Each row is a point. The points of each table are mixes of a few directions, plus a little noise. Count the directions of each table, and those that both share. Where both have some left over, give the other angles between the two spaces (their principal angles), to ten degrees, smallest first.

First (7 x 2)
[[-0.07 -0.02]
 [-0.39 -0.12]
 [-0.34 -0.09]
 [-0.09 -0.03]
 [ 1.12  0.32]
 [ 0.16  0.05]
 [-0.39 -0.12]]
Second (7 x 2)
[[-0.68 -0.20]
 [ 0.67  0.19]
 [-0.06 -0.02]
 [ 0.31  0.10]
 [-0.72 -0.21]
 [ 0.41  0.12]
 [ 0.07  0.02]]
Directions: first 1, second 1, shared 1

First (6 x 4)
[[-0.02  1.25 -0.16 -0.33]
 [ 0.01 -0.71  0.09  0.19]
 [-0.01  0.04  0.00 -0.01]
 [ 0.01 -0.85  0.11  0.23]
 [ 0.00 -0.04  0.01  0.01]
 [ 0.00  0.34 -0.05 -0.09]]
Second (7 x 4)
[[ 0.02 -0.30  0.03  0.08]
 [-0.01  0.52 -0.06 -0.14]
 [-0.01  1.35 -0.19 -0.35]
 [ 0.01 -0.31  0.05  0.09]
 [ 0.00  0.08 -0.01 -0.02]
 [ 0.00 -0.33  0.04  0.09]
 [ 0.03 -1.00  0.13  0.26]]
Directions: first 1, second 1, shared 1

First (6 x 6)
[[ 0.22 -0.20 -0.36  0.02 -0.35 -0.03]
 [ 0.13 -0.05 -0.45 -0.08 -0.39 -0.02]
 [-0.44  0.34  1.20  0.15  1.03  0.08]
 [ 0.17 -0.17 -0.16  0.04 -0.20 -0.02]
 [-0.15  0.27 -0.64 -0.29 -0.38  0.00]
 [ 0.08 -0.16  0.45  0.19  0.28  0.01]]
Second (7 x 6)
[[-0.10 -0.02 -0.08  0.16  0.03 -0.10]
 [ 0.22  0.00  0.17 -0.41 -0.08  0.21]
 [-0.39 -0.02 -0.31  0.69  0.11 -0.37]
 [ 0.09  0.00  0.07 -0.17 -0.03  0.08]
 [-0.19 -0.01 -0.14  0.36  0.07 -0.18]
 [ 0.74  0.04  0.58 -1.33 -0.24  0.68]
 [-0.39 -0.01 -0.31  0.69  0.13 -0.35]]
Directions: first 2, second 1, shared 0; angles 90

First (10 x 9)
[[ 0.50 -0.40 -0.07  0.25  0.37  0.55 -0.62 -0.39 -0.01]
 [ 0.00  0.35  0.02 -0.02  1.01 -0.65 -0.43  0.35  1.08]
 [-0.38 -0.13  0.27 -0.53 -0.70 -0.10  0.39 -0.17 -0.62]
 [-0.34  0.07  0.12 -0.31 -0.42 -0.25  0.41  0.08 -0.23]
 [ 0.19  0.36 -0.13  0.36  0.41 -0.04 -0.21  0.23  0.49]
 [ 0.32  0.03 -0.02  0.30 -0.28  0.60 -0.19 -0.23 -0.37]
 [ 0.02 -0.22 -0.13  0.05  0.23 -0.05 -0.02  0.02  0.13]
 [-0.13  0.87  0.43 -0.24 -0.32 -0.17 -0.12  0.12  0.07]
 [ 0.18 -0.27 -0.39  0.50 -0.30  0.46  0.37 -0.01 -0.39]
 [-0.35 -0.61 -0.09 -0.36 -0.03 -0.35  0.42 -0.02 -0.16]]
Second (10 x 9)
[[-0.30 -0.43 -0.03 -0.12  0.02 -0.07  0.21  0.14  0.03]
 [-0.18 -0.48  0.25 -0.05 -0.41  0.35  0.11  0.11  0.16]
 [ 0.08 -0.30 -0.59 -0.28  0.61 -1.17  0.58 -0.15  0.22]
 [-0.22  0.19  0.27  0.17 -0.18  0.63 -0.39  0.18 -0.28]
 [ 0.33 -0.12  0.06 -0.06 -0.30 -0.06  0.20 -0.20  0.34]
 [ 0.10 -0.61 -0.31 -0.30  0.14 -0.80  0.64 -0.12  0.43]
 [-0.45  0.96  0.07  0.39  0.46  0.71 -0.93  0.33 -0.98]
 [-0.01  0.35  0.04  0.12  0.07  0.21 -0.29  0.03 -0.23]
 [ 0.30  0.00  0.05 -0.03 -0.23 -0.02  0.09 -0.18  0.25]
 [ 0.35  0.41  0.14  0.14 -0.21  0.25 -0.25 -0.16  0.03]]
Directions: first 4, second 3, shared 1; angles 60, 90

First (9 x 11)
[[ 0.08 -0.01  0.03  0.04 -0.39 -0.33  0.13  0.22 -0.16 -0.38 -0.37]
 [ 0.17 -0.08 -0.04 -0.19  0.46  0.00 -0.15 -0.33  0.07  0.49  0.64]
 [-1.05  0.35 -0.06  0.71  0.00  1.73  0.59  0.17  0.00 -0.55 -1.34]
 [ 0.37 -0.03 -0.11 -0.22  0.21 -0.23  0.11 -0.39 -0.13  0.28  0.51]
 [ 0.13 -0.22  0.18 -0.21  0.51 -0.20  0.00 -0.06 -0.25  0.00  0.01]
 [ 0.20  0.03 -0.06 -0.05 -0.47 -0.48 -0.22  0.10  0.20  0.08  0.31]
 [ 0.14 -0.06  0.03 -0.07 -0.38 -0.55 -0.33  0.22  0.19  0.02  0.24]
 [-0.43 -0.03  0.18  0.16  0.09  0.35 -0.19  0.32  0.16 -0.15 -0.40]
 [ 0.35  0.01 -0.12 -0.17 -0.01 -0.29  0.10 -0.31 -0.08  0.21  0.45]]
Second (10 x 11)
[[-0.40 -0.08  0.19  0.28  0.49 -0.01  0.48  0.49 -0.05 -0.55 -0.15]
 [ 0.30 -0.11  0.14 -0.28 -0.33 -0.37 -0.43 -0.15 -0.45  0.70  0.10]
 [ 0.50  0.02 -0.12 -0.38 -0.58 -0.14 -0.62 -0.51 -0.17  0.80  0.17]
 [-0.39 -0.14  0.30  0.27  0.50 -0.15  0.45  0.57 -0.22 -0.45 -0.16]
 [ 0.41  0.21 -0.41 -0.26 -0.55  0.29 -0.45 -0.67  0.39  0.37  0.17]
 [ 0.16  0.23 -0.40 -0.06 -0.27  0.43 -0.12 -0.44  0.56 -0.07  0.08]
 [-0.28 -0.12  0.23  0.18  0.37 -0.13  0.31  0.41 -0.19 -0.30 -0.11]
 [-0.02  0.28 -0.45  0.11 -0.06  0.61  0.14 -0.32  0.77 -0.47  0.02]
 [-0.18  0.08 -0.11  0.18  0.20  0.25  0.26  0.08  0.32 -0.45 -0.06]
 [-0.09 -0.38  0.62 -0.04  0.23 -0.77 -0.01  0.56 -0.98  0.41 -0.08]]
Directions: first 4, second 2, shared 0; angles 40, 50

First (9 x 14)
[[-0.07  0.02  0.18  0.10 -0.33 -0.10  0.07  0.10  0.49 -0.41 -0.14 -0.31
  -0.10  0.41]
 [-0.03 -0.09  0.05 -0.17  0.46  0.17  0.13  0.15 -0.79  1.33 -0.19 -0.16
  -0.49  0.08]
 [-0.07 -0.41  0.22  0.30  0.50 -0.16  0.44 -0.22 -0.22 -0.44 -0.44 -0.65
   0.46  0.38]
 [ 0.18 -0.02 -0.57 -0.56 -0.15  0.06 -0.81  0.09 -0.06  0.08  0.52  0.66
   0.10 -1.00]
 [-0.04  0.23  0.12  0.06 -0.16  0.09  0.12  0.09  0.06  0.34  0.01  0.08
  -0.33  0.21]
 [ 0.04 -0.26 -0.07  0.13  0.29 -0.12  0.08 -0.26 -0.09 -0.65 -0.05 -0.09
   0.61 -0.17]
 [ 0.05  0.57 -0.18 -0.29 -0.57  0.24 -0.40  0.28  0.19  0.76  0.48  0.76
  -0.70 -0.31]
 [-0.02 -0.26 -0.01 -0.19 -0.34 -0.18 -0.31  0.20  0.53 -0.58 -0.13 -0.46
   0.01  0.15]
 [-0.04  0.21  0.25  0.61  0.29  0.02  0.69 -0.43 -0.12 -0.42 -0.06  0.16
   0.44  0.26]]
Second (8 x 14)
[[-0.06 -0.21 -0.30  0.02  0.07  0.15 -0.30 -0.04  0.58 -0.50 -0.10 -0.52
  -0.78 -0.15]
 [-0.09 -0.18 -0.27  0.02  0.03  0.12 -0.31 -0.03  0.60 -0.52 -0.05 -0.47
  -0.73 -0.12]
 [ 0.10 -0.29 -0.19  0.05  0.28  0.38  0.05 -0.09 -0.21  0.12 -0.47 -0.36
  -0.29 -0.41]
 [-0.08  0.07 -0.01 -0.02 -0.14 -0.16 -0.12  0.04  0.29 -0.22  0.21  0.00
  -0.12  0.17]
 [-0.01  0.25  0.25 -0.05 -0.15 -0.26  0.16  0.07 -0.24  0.24  0.26  0.44
   0.54  0.26]
 [ 0.27 -0.34 -0.06  0.06  0.51  0.60  0.44 -0.15 -1.09  0.82 -0.83 -0.12
   0.34 -0.65]
 [-0.06  0.09  0.05 -0.02 -0.13 -0.15 -0.04  0.02  0.19 -0.15  0.20  0.08
  -0.01  0.17]
 [-0.08  0.62  0.55 -0.11 -0.49 -0.72  0.21  0.18 -0.16  0.22  0.78  0.95
   1.02  0.76]]
Directions: first 4, second 2, shared 0; angles 30, 60

First (11 x 20)
[[ 0.18 -0.35  0.21 -0.02 -0.12  0.07 -0.21 -0.11 -0.20 -0.41  0.12  0.12
   0.12 -0.57  0.26 -0.23 -0.17  0.31  0.25  0.20]
 [ 0.08 -0.16  0.11 -0.01 -0.05  0.04 -0.08 -0.05 -0.10 -0.19  0.06  0.06
   0.05 -0.26  0.12 -0.10 -0.07  0.14  0.12  0.09]
 [-0.59  1.10 -0.66  0.07  0.36 -0.23  0.63  0.36  0.66  1.33 -0.42 -0.41
  -0.38  1.83 -0.84  0.76  0.51 -1.00 -0.80 -0.63]
 [ 0.17 -0.32  0.19 -0.02 -0.10  0.06 -0.18 -0.10 -0.19 -0.40  0.12  0.12
   0.11 -0.53  0.25 -0.21 -0.15  0.29  0.23  0.19]
 [ 0.25 -0.47  0.28 -0.04 -0.15  0.10 -0.27 -0.15 -0.29 -0.56  0.18  0.17
   0.16 -0.77  0.36 -0.31 -0.22  0.42  0.35  0.27]
 [-0.01  0.03 -0.01  0.00  0.01 -0.01  0.02  0.01  0.02  0.04 -0.01 -0.01
  -0.01  0.04 -0.01  0.01  0.01 -0.02 -0.02 -0.02]
 [-0.06  0.11 -0.07  0.00  0.03 -0.02  0.06  0.04  0.07  0.12 -0.04 -0.04
  -0.04  0.18 -0.08  0.07  0.05 -0.10 -0.08 -0.06]
 [-0.19  0.34 -0.20  0.02  0.11 -0.08  0.20  0.12  0.21  0.42 -0.13 -0.12
  -0.12  0.58 -0.26  0.23  0.16 -0.31 -0.25 -0.20]
 [-0.26  0.51 -0.31  0.03  0.16 -0.10  0.29  0.17  0.30  0.61 -0.18 -0.19
  -0.17  0.84 -0.38  0.34  0.24 -0.46 -0.37 -0.28]
 [ 0.48 -0.89  0.53 -0.06 -0.29  0.18 -0.51 -0.28 -0.53 -1.06  0.34  0.33
   0.32 -1.47  0.68 -0.60 -0.42  0.81  0.64  0.51]
 [-0.04  0.10 -0.06  0.00  0.03 -0.02  0.05  0.02  0.05  0.10 -0.03 -0.03
  -0.04  0.14 -0.06  0.06  0.04 -0.08 -0.08 -0.05]]
Second (10 x 20)
[[-0.24 -0.22  0.46  0.00 -0.10 -0.03 -0.12  0.14 -0.38 -0.40  0.28  0.04
   0.01 -0.61  0.53 -0.04  0.09  0.04  0.41  0.24]
 [-0.67 -0.59  1.27 -0.01 -0.27 -0.09 -0.32  0.39 -1.03 -1.09  0.76  0.12
   0.04 -1.68  1.46 -0.11  0.26  0.12  1.14  0.67]
 [ 0.06  0.05 -0.11  0.00  0.02  0.01  0.03 -0.03  0.09  0.09 -0.06 -0.01
   0.00  0.14 -0.12  0.01 -0.02 -0.01 -0.10 -0.06]
 [-0.10 -0.09  0.19  0.00 -0.04 -0.01 -0.05  0.06 -0.16 -0.17  0.12  0.02
   0.01 -0.26  0.22 -0.02  0.04  0.02  0.18  0.10]
 [ 0.28  0.25 -0.54  0.00  0.11  0.04  0.14 -0.17  0.44  0.46 -0.32 -0.05
  -0.02  0.71 -0.62  0.05 -0.11 -0.05 -0.48 -0.29]
 [ 0.33  0.29 -0.63  0.01  0.13  0.05  0.16 -0.19  0.51  0.54 -0.38 -0.06
  -0.02  0.83 -0.72  0.06 -0.13 -0.06 -0.57 -0.33]
 [ 0.20  0.18 -0.39  0.00  0.08  0.03  0.10 -0.12  0.32  0.33 -0.23 -0.04
  -0.01  0.51 -0.45  0.03 -0.08 -0.04 -0.35 -0.21]
 [ 0.34  0.30 -0.64  0.01  0.14  0.05  0.16 -0.20  0.52  0.55 -0.38 -0.06
  -0.02  0.85 -0.73  0.06 -0.13 -0.06 -0.57 -0.34]
 [-0.28 -0.25  0.53 -0.01 -0.11 -0.04 -0.14  0.16 -0.44 -0.46  0.32  0.05
   0.02 -0.71  0.61 -0.05  0.11  0.05  0.48  0.28]
 [ 0.08  0.07 -0.16  0.00  0.03  0.01  0.04 -0.05  0.13  0.13 -0.09 -0.02
  -0.01  0.21 -0.18  0.01 -0.03 -0.01 -0.14 -0.08]]
Directions: first 1, second 1, shared 0; angles 40
